Each point is reached from the start by the listed moves, each made 0, 1 or 2 times, or once backwards (-1), plus a little noise. Say if it took an odd or an even number of moves. Then give how often each move was made.

Moves:
(1): [ 5 -6 12  4  5]
(2): [ 9 12  0 -7 13]
(3): [ 2 -1 21 -8 -4]
Start: [ 4  5  4 -6  4]
Points:
[ 15  18  25 -22  13] -> even (0, 1, 1)
[  2   6 -18   1   8] -> odd (0, 0, -1)
[ 31  23  60 -32  27] -> odd (1, 2, 2)

Moves:
(1): [-5 -9 -6 13  3  2  3]
(2): [-3 21  0 -2  7  6 -5]
(3): [ 22   5  21  -4  15  13 -10]
(4): [ -7   4  -5  11  19 -17   9]
(5): [ -9 -22  -6  -1  12   0   6]
(6): [-14   3  12   7  15  -5  -4]
Start: [ 4 -1 12  6 -2 12  5]
Points:
[43 58 27 -9 11 19 -6] -> even (-1, 1, 1, 1, -1, -1)
[ 46  60  60 -19  38  48 -26] -> odd (-1, 2, 2, 0, 0, 0)
[  6 -15  11   8 -18  31   0] -> even (1, 0, 0, -1, 0, 0)
[-43 -16 -31  59  27 -32  41] -> odd (2, 0, -1, 2, 0, 0)
[-56 -26   4  49  27 -33  25] -> even (1, -1, -1, 1, 0, 2)

Moves:
(1): [ -6  -6   5 -18  -9   3   1  -7   2  -4   4  -1]
(2): [ 1  2 10  5  2  9  3 -1 -2  3  1 19]
(3): [ 12   3  10 -11   4  -9   8  -5  -5  -7  -3  14]
(4): [  2 -13   0  -2   2  -4  -1   1   8   3   5  -1]
(5): [  4  -2  -2  -3   1   0 -15   0   3  -2  -9  -2]
(6): [ -7 -16  -7 -11   7   4  10   2  -1  11 -11   9]
(7): [17  1  0  8 11  7 10  7  0 10  8 -3]
(8): [  1  -3  -8   5  13  10  -9   3   4  -5   0 -17]
(9): [-13  -2 -14 -16  11   5   8  -1  21  15   7   3]
Start: [ -4   9  -4  15  -4 -12 -10  10  -1  -5   4  -4]
Points:
[-43   0 -29 -47 -13  -2 -36  -9  24 -22  -5 -36] -> even (2, -1, 0, -1, 1, 0, -1, 1, 1)
[ 21  -3  16  12  -8 -60  -2   4 -18 -36  -4   4] -> odd (-1, -1, 2, 2, -1, 0, -1, 0, -1)
[ -7  16  17  22 -14 -14 -38   5  -3  -4 -25  52] -> odd (-1, 2, 0, 0, 2, 0, -1, -1, 0)
[ -5 -11 -56  -2  60  17 -15  27  50  43  -8 -11] -> even (-1, 0, 0, 0, 2, 1, 1, 1, 2)
[-14 -13  10 -12 -25 -11  14   4 -34   0 -26  29] -> even (1, 0, 0, -1, 0, 2, 0, -1, -1)

Moves:
(1): [ -7  -8  -5   2   1  -3 -10   5   9  -2  -3  -9  -8 -11   0]
(2): [ -3   0  -3 -14   1   4  -6   3   1   5  -5  -2   3   0  14]
(3): [  2  -6 -10  -1  -2  -3   1  -2  -4  -7   2  -6  -9   2   2]
(4): [ 1  9 -8  5 -3 -7 -1  2  9  9 17 -1  4 -3  2]
(5): [  2  -2  -1   6   2 -10  -5   0  -3  -2  -4   1  -2  -3  11]
(6): [-1 -5 -1  1 -4  7 -5  0 -1 -2  0 -6 12  1 -1]
(7): [ -6   0  -5  -2  -1   5  -6 -11   0   7   3   3  -9   3   3]
(8): [ 3  3  1  6 -6  1  2 -4  1 -1  4  7  2  3  4]
(9): [-1 -9  3 -5 -7  6  4  3 -9 -4  3 -4  3  2  3]
(10): [ 3 -1 -5  4 12 -5  6  4 -6 -6 -3  4 -9 -1  2]
(11): [ 3  1  2  3  4 -4 -1 -1 -3 -6  2  3 -4 -1  3]
(12): [ -1   3   7   2   7   7   2  -1   7   2 -10  -3  -4   1  -4]
Start: [-2  2 -3  0  4 -1 -1  3 -4 -1  1  7 -4  3 -2]
Points:
[  3   2 -14  27  23 -37  -1  17  -9  -4   4  22 -27 -16  32] -> even (1, 0, -1, 1, 2, -1, 0, 1, 1, 2, 0, 0)
[-26 -33  -7   4  -2   2 -60  -4   1  -2  -4 -16  -8 -21  25] -> even (2, 0, -1, 0, 2, 2, 2, -1, 1, -1, 2, 0)
[-14  10 -43  19  17 -21  -9 -17  15  15  19  10 -58  -5  -8] -> even (1, -1, 1, 1, 0, -1, 2, 0, -1, 1, -1, 0)
[  5 -17 -13 -26  27   2   9  28 -17 -25  -9 -22 -27   2  29] -> even (0, 2, 2, 1, 0, 0, -1, -1, 2, 1, 2, 2)
[  8  13  -2  16  51  -2   8   5  -9  -6 -34  10 -18   7  -4] -> odd (-1, 0, 0, 0, 1, 1, 0, -1, -1, 2, 0, 2)

Moves:
(1): [ 4  6  9  2  0  7 -3  5 -1 -6  1 -3  2  4 -5  1  4 -1 -4  3]
(2): [-5  5  4 10  7 -2  3 -3 -4 -3 -4  4 14 -9 -7 -7 -6 -6  5 -7]
(3): [ 0  6  6  0  3 -5  0 -5 -2 -4 -5  4 -6  3 -2  3  7 -6  0 -5]
(4): [ -3   2   2 -14  -6 -10  -5  -1   5   1   3  -3   6   0   8   7   2   6
   9  -7]
(5): [  3 -14  -7  -4   6   1   7   3  -6   2  -7   3   8   9  -2  -6  11  -1
  -1  11]
(6): [-3 -1  9 -1 -3  3  3 -4 -1  2 -4 13 12 -7 -3 20 -1  3 -3  0]
(7): [ 8  0 -9 -5 -3  1  2  2 -3 -6  1 -5 -1  2 -4  0  0 -1  2  9]
(8): [ 0 -1  7 -3  3 -3  6 -6  1  8 -1  1 -3 -2 -6 -2  2 -4  9  3]
(9): [ 13   3   5  -2   1  -2   0   6  10   6 -11   0   6   1   1   1   8  -4
   1   5]
(10): [ 0  0 -2  2  1 -7  5 -4 -4  4  4 -5  4  0 -1 -1 -7 -1 -8  7]
(11): [  2 -10   6   7  -7  -4   9  -8   4  -6   9   6   3   0   6  -7  -5   7
  -6   1]
(12): [ 4 -4  0  3  0  0  1  0 -3  0  7  4 -4 -4  0 -4  2  6  1 -4]
(13): [ -6  -6  -9   4  -7   1  10  11  -2   1  -6 -13   6   7   0 -14   3  -2
   1  -7]
(14): [ 1  2 -5  3 -7 -6 -6 -1 -4  5  7 13 -6  5  5  8 -1 -8  3  3]
(15): [ -2  -9   2  -4   1  -6 -12  -6   7   2   1  -5   4   1   5  -3   1  -8
  -1  -6]
(16): [-10   2   4   4   2  -4 -10  -2   2  -5  -9   5  -7 -12   0   0  -7   7
  -2   8]
(17): [  6   4 -10  -8  -3 -11   2 -12   8  10  -5   2   5  -2 -10  -4  -2   2
  -7  -4]
(18): [-3  0 -2 -3  3  3  1 11 -2  2  1  3 -1 -5  4 -4  5  0 -7  0]
Start: [ -7  11   4   0 -15   1   8   0  -4   0   0   9  -6   2  -8  -6   6   2
  -1  -3]
Points:
[-10 -14  40 -30  -9 -25   5 -36  -2  11 -22  21  54  37  -7  38  43 -30
  -6 -14] -> odd (1, 0, 2, 1, 2, 2, -1, 0, 0, 1, 0, -1, 0, 0, 2, -1, 0, -1)
[-14 -23 -60 -33 -20   7  42  32 -27  -1  -7 -16  -2  25 -10 -46  27   8
  28  23] -> odd (-1, 0, -1, 1, 2, -1, 2, 1, -1, -1, 0, -1, 1, 0, -1, 0, 0, 1)
[  6   4 -51 -12 -19 -31  16  15 -38  25 -16  43  11   6 -29  -9  30  -8
 -50  24] -> even (1, 0, 1, 0, 2, 1, 1, -1, 0, 2, -1, 2, 1, 2, 0, 1, 2, 2)

Moves:
(1): [ -5  -8   6  -3  -8   2  -2  -4  -3   5   4 -10   2  -2  -3   4   1  -2
   7   8   0  -1  -1]
(2): [-11   3   3   7   4  -5   0   2   2  -5   0  -4   3  15  -4   3   0   4
  -2  -6  12  -5   7]
(3): [ -4  -3  -1  -3   0  -5  -3   6   2   3  -2   5   2  -2  -6  -4 -10   5
  -6   4  -1   0   3]
(4): [ -6   0  10  -7   0 -17   3   8 -11  -3   0   0   0   2  -6   0  12  -2
   1  -8  -1  -7   7]
(5): [ -7  -5   1  -7  -1   9  -3 -14  -5   7   0 -10   7  -8  11  -5 -10   5
  -5   6   4   9  -6]
(6): [-7  3  0 -7  4  1  0  5  7 -4  0 -9  0  9 -3  0 -3  0  2  4 -1  5 -2]
(7): [ -4  -1 -16   5   2   5  12   3  -3  -4   3  -3  -3   2  -5  -1  -3   5
   5  11   3   3   3]
(8): [-1 -4  0 -3 -5  5 -6 -6 -7 -3  5  0  5 10 -5 -1 11  0 -5 -4  1  5 -3]
(9): [-4  7 -7 -1  4  1  2 -5  4  3  4  5  5 -5  0  3 -2  5  1 -5 -3  6 -6]
(10): [ -5  -2  -1   4   8  -6  11   7   7   2  -1  -1   1   8 -11   8   4  -1
   1  -2  10   9   5]
(11): [  9   5   5  -3  15  -2  12   6   4  -5   9   4  10  -2 -12  -4  -7   6
  -5 -10  -3  12  -2]
(12): [  5  -4  -9 -10   2 -17  -6  -2   7  -1  -1   5   8   5   2  -7  -3  -2
   1  -6  -3  -1   1]
(13): [ 2 -3  0  2  2  2  1 -2 -2  1 -1 -2 -2  4 -4 -5  1 -1 -4 -4  2 -1 -3]
(14): [  6  -3  -1   3   6  -3   3  -4  -3  -3   3  -2   5  -5  -8   4   4 -11
   6   2  -4   4  -3]
(15): [ 2 -2  0 -8  3  6 -2 -2  5 -7 -7  5 -1 -5 -2 -9  4  4  0 -5 -1 -1 -5]
(16): [-10  -6   5   8  -5  13   6   5 -10   0  -8  -5   4   0   3  -5  -4   5
   4   9  -7   1  -7]
(17): [-4 10  6 -6  2  6  0  0  3  2 -1  5  7  7  0 -4  0  7 -3 -3 -8 -4  4]
(18): [ 2 -4 -3  4  4  3 -1 -3  2  1  3 -3  6 -4  7  5  1  0 -1 -2 -7  2 -2]
(19): [ 5  3 -1  5  0 -2 -1  1  3  3 -2 -3 -2 -1  0  8  2  4 -2  2 -2  4 -2]
(20): [ 2  0 -1 -6  4  2 -4  7  2 -5  4  2 -2 15 -3  4  2  6  0  2  4 -7 -2]
Start: [  2   4  -6   7  -8   3   1   9 -12   0  -5   5 -13  -5  11   9  -3  -3
   5  -8   6   5  -3]
Points:
[ 42 -30  14 -11  34 -44  29  27 -36 -34   3  17  34 -27 -19 -14  28 -39
  27 -59 -51  19 -32] -> even (0, -1, -1, 2, -1, 0, -1, 0, 0, 0, 2, 2, 1, 2, 1, 2, -1, 2, -1, 0)
[-28  52  37  43  20 -13  35  57 -20 -17 -14 -22 -17  37   0  18   9  22
 -12 -45  -7 -11  17] -> odd (-1, 2, -1, 2, -1, 2, 0, -1, 0, -1, 1, -1, 2, -1, -1, 1, 1, 1, 2, -1)
[ 16   6 -36 -43  17   6   3   3  -5  21  24   1  19  -6  -2  -9 -60  32
  -7  27 -15  18  -4] -> odd (1, -1, 2, 0, 2, 0, 2, -1, 0, -1, 1, 1, 1, 1, -1, -1, 2, 0, 1, 2)
[ 40  35 -15   4  36  54  49  49 -11 -40   4  50  -7  16 -56  -5  16  50
  -1 -11 -25  21 -18] -> odd (-1, -1, 0, 0, -1, -1, 2, 1, 0, 0, 2, -1, 0, 1, 2, 1, 2, -1, 2, 2)
